Each row is a point. The window is the flat piece filled in between its corners: a triangle in 3 columns, a solid with four corners in 4, and so on. A path goes straight from each point to the next, and from the last back to the first. List the points from which the path goes on through the window.

Window (3 x 3):
[[ 42 -24   7]
 [-84 -12  31]
 [ 36  12   1]]
Path:
(1): [  9 -15 -41]
(2): [-95 -27 -17]
(3): [ -8 -17  57]
(4): [-42  -2  77]
(5): [-67  -3 -26]
(6): [-33  10 -11]
(7): [-36  -2  47]
(8): [ 16 -10  28]
Through the window after points: 8

Window:
[[-45  -3  38  48]
 [ -9  57   8   3]
 [-25  -1  78  31]
 [ 42 -40 -52 -39]]
Path:
(1): [-51 -20  88 -29]
(2): [-16  14   0 -65]
(3): [ 56   9 -32  14]
(4): [ 33 -20  39  44]
(5): [-36  20  20 -42]
(6): [-24 -44  38   8]
(7): [-10  44  53  88]
(8): [12  5 17 22]
(9): [-32  12  34 -13]
(10): [-20 -27 -19 -39]
(11): [  6 -27  51  46]
(12): [ 48 -22 -29  -8]
(13): [  1 -62 -71 -86]
(14): [-35  24  37   1]
(15): [ 56 -27  28  41]
(16): [-2 15 54 72]
Through the window after points: 8, 12, 14, 16

Window:
[[-28  -8  26 -64   5 -13]
 [ 53   8  68  92 -38   5]
 [-77  29 -79 -12  45  62]
 [-17 -28  60 -39  60 -17]
 [ 21  16  16 -31  39 -24]
 [  1 -56 -42 -86  45  32]]
Path:
(1): [-25 -23   3 -50  24 -20]
(2): [-36   7   1   9  43 -29]
(3): [16 36 51 -6 -5 48]
(4): [ 34  -6  50 -45  12  57]
(5): [  1 -49  33 -36  30 -48]
(6): [-26 -48   2  33  -7  -6]
(7): [  4  53  19 -51  31  62]
(8): [-10  -6  16 -75   9  36]
Through the window after points: 8

Window (6 x 6):
[[-32 -50 -34 -79 -16  61]
 [ 34  16 -56   6  11 -25]
 [ 42  33 -33  36 -17   7]
 [ 19  29 -35 -18 -37 -30]
 [  6  25  77  20  26  19]
 [ 42  -3 -17  15 -30 -37]]
Path:
(1): [ 66  30 -24   5  -6 -24]
(2): [-11  51 -21  90 -27  -1]
(3): [  3   7  -2  36 -18 -49]
(4): [95 69 -3 23 29 30]
(5): [48 10 38 -6 22  3]
(6): [-17  25  14  18 -32   1]
(7): [ -4  28 -20  43 -36 -18]
(8): [44  6  3  1  0  3]
Through the window after points: 7

Window (8 x 8):
[[ 13  24  14  47 -14  -4  21  29]
 [ 12  23 -42 -34  37  35 -52 -33]
 [ 49 -52  18 -35  75 -46 -12  49]
 [ 45  36  67  17 -11   8  -4  59]
 [-53  -2  -9 -51 -23 -61  26  51]
 [-46 -15  35  68  14 -18 -22 -45]
 [-18  -2 -31 -17  -5 -53 -39 -11]
 [ 30 -40  59  40  46 -36  11 -62]]
Path:
(1): [-17  23  34   4  63 -95   8 -46]
(2): [ -9  25  30 -11  51 -45  -2   8]
(3): [ 29 -23  12  -3   9   7  -6   8]
(4): [  2 -20  -9  51 -51  -1 -13   8]
(5): [ -1  21  10  -4  25 -31 -10   5]
(6): [ 11   0   5 -14  47 -53  -7  -8]
(7): [  3 -61  19  19  19 -19 -10 -27]
(8): [ 10 -55  28   7  -1 -27  -1 -54]
(9): [ 20  12  52  37  65 -43  18  -1]
(10): [ -3  49  53  36  45 -46 -41   2]
(11): [ -4 -50  17  19 -35  32  36  14]
(12): [-17 -55 -22   6  -7  14 -27  -3]
Through the window after points: 4, 8

Window, 9 rows:
[[ -3  41 -17  64 -41   5  23 -63   3]
 [-44 -22 -17   9  22  39 -26  37  -4]
 [-21 -54  17 -17  10 -20   2   4 -36]
 [ 27 -58  16 -10  14  28 -69  31 -14]
 [ 37  34 -36  56  -5  16  95 -46  23]
 [ 16  88  31  44 -33  25  54   8   1]
 [  4 -14 -34 -69 -12  -8 -34  20 -22]
 [  6  53  12  23 -19  72  59 -58 -13]
 [-18 -91  -9 -49 -44   2 -19  22  25]]
Path:
(1): [ 13   0 -17  32 -23  26  64 -26 -14]
(2): [ 17 -15   5  61 -90   2  29  38 -16]
(3): [ -9  55  -6 -32  66  39  34 -48  31]
(4): [-30 -51  30 -23  -6   2 -30  -2  53]
(5): [ 14 -59 -31 -28 -44  21   2  22 -28]
(6): [ 18 -30 -13  12 -57  27 -22  58 -60]
(7): [-16 -25 -13 -41  -2  -5  -6 -22  28]
(8): [-17 -10   6   7  15 -22  25 -19   4]
(9): [ 27 -24 -11  15 -52  49  10   3 -58]
(10): [ -1 -71 -42 -35 -24  42   6  61 -30]
(11): [  1   1  26   0  10  16 -12 -14  18]
(12): [ 18  57 -21  49  -7   0  26 -49  45]
Through the window after points: 2, 4, 6, 8, 12

Window:
[[-20 -37   7 -38  -1  -4   5  42   0]
 [-21 -27 -19 -40   3  25  23 -18   9]
 [ 95  25  48  24 -35 -38 -13 -69 -28]
 [ 15  19  -7  47 -13  46  48 -18 -20]
 [  0 -46  -4  -7 -27 -55 -28 -18 -28]
 [-15 -44  15  -2  22 -15 -12  -8  19]
 [ 30  60   6  50 -59  14  15 -41   8]
 [  4 -49   8 -14 -11  42 -21  -4   1]
 [-18  28 -22   4   8  24  -9  -1 -18]]
Path:
(1): [-37 -14   7 -12  -8   4  18 -23 -23]
(2): [  2 -21 -20  -8  -7  20  10   9  15]
(3): [ 67  26 -19  16 -17  13  32   2  -3]
(4): [-47  16  37  26 -20 -18 -28 -65 -26]
(5): [ 14 -23  48 -25 -51  17  -4 -32 -73]
(6): [ 11 -12 -17  21 -12 -21 -11 -15  17]
(7): [ 27 -27 -17  18   5  11  -6  -3 -11]
(8): [-19   7  43 -24 -37 -34  21 -41 -32]
Through the window after points: 5

Window, 11 rows:
[[-63  -9  -3  48 -21  39  60  17   3   4  12]
 [-16  31 -17  34  26  25 -22 -28 -44 -35  54]
 [ 65 -69 -46  41  10  30   9  41 -17 -21 -33]
 [-59 -35  16  29 -61  24  24   6  49 -43  29]
 [-13   4 -22 -26  10  18 -37  28   6  51  -6]
 [-35 -36 -15 -33   8 -80   2  -6  -6  22  49]
 [-17  18 -15 -12  -8   9  -3 -18  18 -37 -31]
 [ 43  73  93 -54 -54   6 -33  53 -13   0 -10]
 [ 33  23 -14 -29   9 -26  -4  -4  47  -6  36]
 [-39  10 -24 -60 -56 -14  -1   7 -52  61  36]
 [ 17  14  39  18 -25  27 -13 -25 -61  45  25]]
Path:
(1): [-35   7 -28  56 -54   9 -12  52 -12  -1  -3]
(2): [ -9 -27  22 -37   7  20  22 -50  25 -37  35]
(3): [ 21 -27 -14  12  15  39  12  10 -31 -46   3]
(4): [ 12  -3 -33  34 -12  -9 -24   9   2  24   2]
(5): [ -3  -2 -18  -7 -36 -68 -32  20  13  36   5]
(6): [-23  -4  -7 -18   7  26   2   5  -2  12  22]
(7): [-39 -12  37 -40  -3  25 -12 -23   1 -37  45]
(8): [ 35  36 -23  25 -43 -46  11  39 -16  25 -23]
(9): [-32  12 -10  30 -95 -14   2  15  21  39  18]
(10): [ -5 -21  29 -59  63  -8   0   2 -26 -31  28]
(11): [-16 -31 -15   2  -3  32  18 -15 -19  19  22]
(12): [-16  14 -16  55 -36 -44 -22  58  37 -62  -5]
(13): [-29 -14 -15  40 -27 -28 -41   1 -11  36  -4]
(14): [  2  19  -1 -62  11  30   7  18   3  10  16]
(15): [-32 -30  24 -60 -14   6  23 -61   0   1  41]
(16): [  1  29 -25  35 -10 -16 -25  39 -23  11 -10]
Through the window after points: 1, 3, 5, 9, 13, 15

Window:
[[-78  13  34 -16   1 -52  56  22  14 -40 -22]
 [-15 -24 -54  11 -42  52 -95  17  34 -13 -29]
 [ 35 -29 -23 -48  31   3   4 -48 -19  68   1]
 [-48 -35  63  26   5 -47  42 -16 -29 -25 -67]
 [-11 -17 -28 -27  36  29  -1  36 -47  71  12]
 [-19  15  72  28 -54  34 -82  -6  31  24 -17]
 [-17  22  30  -1 -15   4  30 -34 -44 -17 -33]
 [-13  14  41  19  39  25  50 -37   3  50 -36]
 [ 30  39  45  29 -26  30 -92  44  41   1 -45]
 [ 16 -42  52  16 -22  19  48 -28  -3 -15 -13]
 [ -2  -9  12  18  15  34 -72 -18  13 -32  13]]
Path:
(1): [-11  -2  15  30 -17 -13 -22  -9 -19  22 -22]
(2): [ 20  31  46  41 -20 -16   2 -10   5  26 -36]
(3): [-17  -8  48 -11   7  23 -30  13   1  -6 -21]
(4): [  4 -29  80 -46 -12  64 -31  18  59 -18 -37]
(5): [  9  41 -20  52  -1  -9 -47  24 -34  40 -15]
(6): [-31   7  -9  40  13 -48  30 -31   2  16 -26]
(7): [-28 -20  62   1  -6   0  -1  11 -10 -24 -47]
(8): [-27 -22  45 -10  17   0  10 -22 -10  -4 -47]
(9): [ -8   0   1  34 -14 -23  33  -3 -43  25 -11]
(10): [  2  26   3  39 -20   3   9 -21  -4  10  -6]
(11): [-25  -8  35 -13   1  22  -6  -2  -6  18 -41]
(12): [-11 -29  30   6  29  76 -40 -17  -5   0 -21]
(13): [  0  26 -17   2 -16 -69 -15   2   7  -3  27]
(14): [ -2  -2   1  33  -1   2 -33  -3 -17  34  14]
(15): [-10 -26  21 -47  24  39   8  -3   0 -11 -30]
(16): [-32  -9  51  -6  -5  16  -4  -2   9  -2 -30]
Through the window after points: 4, 6, 8, 12, 14, 16

Window, 12 rows:
[[ 21  37 -13 -11 -20 -34 -14  42 -53  31  18 -59]
 [-10  19 -57 -23  -7 -10 -16  25  25  14  52 -20]
 [ 43  -4 -39  13   2  -5  46  33  17  30  -6  12]
 [-37  -4  -3   9  21 -15 -17  57  -9  14 -20  63]
 [ 22   6  -4 -61   1   8   7  22  -1  28  35  -3]
 [-20   1 -47   8   9  12  40 -18   0  22 -61  54]
 [ 63 -41 -20 -64  19 -84 -12   5 -36 -27  20  13]
 [-53 -38  -8  25 -35  19  14  20  20   3 -34  45]
 [ 10  24   8 -13  29 -33 -11  15  -3  30  59 -95]
 [ 46  29   2 -16  -7 -15 -50 -17  21  21  58 -27]
 [ 36 -13  -3 -25  20 -10 -10 -14 -15 -90  46  47]
 [ 37  30 -13 -44   4 -35  -5  36  17   0  -9 -45]]
Path:
(1): [ 49 -19 -49  -8  24  14 -22   9 -43  20  12   1]
(2): [ 48 -22 -46 -39  29   4 -50  20 -30   0  27 -50]
(3): [ 16   3  -2 -28  -7 -42  11  16 -12  -2  15  17]
(4): [  2  41  -2  11 -26 -42  30  11  16  30  13  56]
(5): [  4 -23 -32 -34  22  17 -22  32 -37   7 -12 -46]
(6): [ 35   4 -51 -17  45   1 -48  -4 -15  28 -23 -25]
(7): [-11   4  34 -23 -46 -23  62  39  12 -11  32  37]
(8): [-30  34 -22 -30 -22 -72  12  15 -25 -12  31  24]
(9): [ 48  -4 -15 -19   6   8   1  13   1  11  10 -27]
(10): [ 23 -22 -15 -12   7   0 -15  12  -2  -3 -22   3]
(11): [  4  31   3 -28   9 -60  18  32 -11  13  44   0]
(12): [-16  38  14 -48  -8 -70  24  22  36  -4  18 -18]
Through the window after points: 2, 4

Window:
[[ 50  -4  60  81  18 -56 -47   1   8   1  32 -10 -56 -35]
 [  9 -25 -87  50  -2 -48 -26 -37  28  -4 -21 -37  21  -4]
 [ 81  -4 -22  54  43  54 -56  22  17   6 -69   7 -66 -12]
 [ 68  62 -42   7 -85  34 -73  28   6  48  45 -22 -27 -21]
 [ 22  40  67 -29  -9 -16  -4  21 -15  88 -25 -13  13  21]
 [-40  85 -25  10 -39  31   6  -1 -20  56  39  33  31  64]
 [-39  -9  37  29  -6   9  45  19  24  14  23  22 -62 -18]
 [ 52  23  63  55  17 -28  10   7 -83 -15  28 -48  27 -23]
 [ 14 -19 -11  49 -57   9  46 -33  13   5  -7  24  -1  49]
 [-24  30 -43  16   8  -8 -44 -13 -59  12 -46   6 -73  31]
 [-13  26  89 -23   5 -11  -6  19  16   6  26 -52   7  48]
 [-56 -10 -27  20 -16  75 -50 -57  -4  -7   4  41 -36   0]
 [ 59 -15   3  22   1  -8 -67  12  17 -80 -12  17  14 -42]
 [-59  90  10  32   3  58   1 -50 -43   4 -72  26 -58  14]]
Path:
(1): [  0  -9 -19  79 -50  32 -30  25 -28  12 -95  38 -26  13]
(2): [ 29  65  40 -13  15  -6 -15 -41  24  10  95 -38 -14 -20]
(3): [ 56  -3 -13   1  39 -11  41 -37  -6 -13  45  -2 -52 -22]
(4): [-42  18  49  47 -19   7 -54  13  -2  10 -34   5   4  27]
(5): [ 10  39  41  46 -17   3 -29  14 -53   5   6 -27 -10  12]
(6): [ 34  -1   5  22  31 -16  27 -29 -30  -7  21  -4  21 -27]
(7): [  8  61 -24   5  21  -1   8 -48  35  31  43  40 -13  45]
(8): [-12  18  41  41 -42   9 -28  41 -52  11  -3 -30   9   2]
Through the window after points: 5, 7
